Every row gives one point. Examples show where two turns around zero, p and q, send a point. Where does a point land after both, in the order given? Backwards means that the second turn is done in reverse. Each puzzle has new turns, and all numbers are rounded.
In the rows, 128 means zero.

Turn p:
[149 106] -> [158 124]
[161 149] -> [140 165]
[ 74 129] -> [85 95]
Turn q:
[152 157] -> [162 111]
[ 80 132] -> [121 176]
[152  95] -> [101  97]
Where do these land?
p, then q: [115 112] -> [108 123]
q, then p: [183 141] -> [179 105]
q, then p: [ 86 132] -> [ 97 157]

Turn p:
[ 93 148  85] -> [143 185 131]
[156  90 147] -> [109  89 101]
[176 110 161] -> [127  68 116]
[115 170 101] -> [162 161 148]
[101 121 146] -> [ 99 135 143]
Turn q:
[114 153  82] -> [168 120  93]
[142 111 102] -> [137  95 129]
[138 159 223] -> [ 96 209 179]
[113 122 125] -> [120 126 114]
[147 116 132] -> [124 117 147]
[113 107 104] -> [122 102 105]
Where do these land?
p, then q: [ 73 131 149] -> [113 181 107]
q, then p: [148 111 133] -> [104 118 132]
p, then q: [150 165 158] -> [ 92 124 166]
q, then p: [140 105  72] -> [110 113  71]

Turn p:
[189 141 165] -> [190 102 154]
[126 115  81] -> [ 94 102 105]
[ 80 149 104] -> [101 160  89]
[142 117 166] -> [149 133 164]
[102 117 124] -> [104 144 129]
Turn q:
[124  90 101] -> [135  84 114]
[161 120 128] -> [136 116 159]
[108 174 189] -> [ 87 195 132]
[119 128  94] -> [154 117 107]
Where do these land?
q, then p: [103 146 138] -> [127 133  96]
p, then q: [ 94 115 129] -> [124 155 104]
p, then q: [112 159 119] -> [163 132 122]
p, then q backwards: [206  79 102] -> [169  44 107]
p, then q: [125 140 152] -> [135 145 148]

Turn p:
[169 152 140 112] -> [171 108 142 141]
[124  48 102 153] -> [ 89 115  55 103]
[ 84 154 124  98] -> [128 181 154 125]
[132 105 149 146] -> [114 103 124 106]
[131 180 125 131] -> [137 133 164 164]
Turn q:
[130 111 105 138] -> [113 148 111 128]
[109  93 192 115] -> [100  78 153 172]
[113 218  92 130] -> [211 168 145  98]
[151 124  98 106] -> [111 144 129  91]
[148 107 186 144] -> [116  68 112 149]
[102 104 100 135] -> [109 165 125 148]
[142 139 123 130] -> [136 127 121 113]
Where do these land?
q, then p: [159 147 156 101] -> [149 129 105  85]
p, then q backwards: [108 143 143 141] -> [119 117 128  99]
p, then q backwards: [113 118 128 144] -> [137 108 124 120]
q, then p backwards: [170 150 165 144] -> [178  98 149 133]
p, then q backwards: [125 157 108 138] -> [ 95 114 134 132]
p, then q: [108 144 142 125] -> [140 107 143 135]
q, then p: [114  37  53 104] -> [ 80 208 203 150]

Turn p:
[ 51 128 110 146 135 151] -> [ 80  73 140 129 165 144]
[121 171 128 162 130 144] -> [106 132 123 158 128 171]
[157 117 105 163 118 136] -> [165 116 113 161 129 137]
[151 109 162 114 149 109] -> [143 168 148 120 133 101]
[147 113 168 128 132 107] -> [143 159 160 131 120 109]
[110 137  71 119  49 153] -> [136  49  96 111  81 157]
[155 131 148  45 156 150] -> [135 179 110  49 135 123]
[132 119 131 147 155  73] -> [117 148 133 166 132  81]
Turn q:
[114 158  88 157 118 100] -> [134 178 115 142 161 108]
[131 113 124 139 162 132] -> [106 129 142 112 141 149]
[122 171  71 100 109 108] -> [129 170  64 128 131  99]
[ 76 121 182  83 142 183] -> [149 119 149 110  41 173]
[113 120 143 152 139  66] -> [114 150 175 120 144  84]
[208 120 138 147 120 113] -> [129  68 124 125 184 106]
[120 150 152 122 117 153] -> [165 123 127 126 109 140]
[139  70 126 124 117 170] -> [ 98  86 129 162 113 165]
Where do these land?
p, then q: [128 100 179 143 130 138] -> [159  96 155  96 125 127]
q, then p: [117 131 150 123 113 107] -> [132 139 141 138 102 114]
p, then q: [175 106 168 137 113 132] -> [170  86 119 113 152 114]
q, then p backwards: [146 114 176 149  82 137] -> [123  83 121 175  95 121]
p, then q: [ 86 131  68 117 167 164] -> [ 57 162 122 110 115 168]
p, then q: [113 134  47 124 137  89] -> [ 64 176 126 164 150 110]
q, then p: [127 142 172 159 177 156] -> [154 169 145  76 141 154]
q, then p: [117 121 109  80 147 133] -> [111  86 114 104 108 132]
q, then p backwards: [144 173  84 122  85  97] -> [168 112  84 121 177  99]
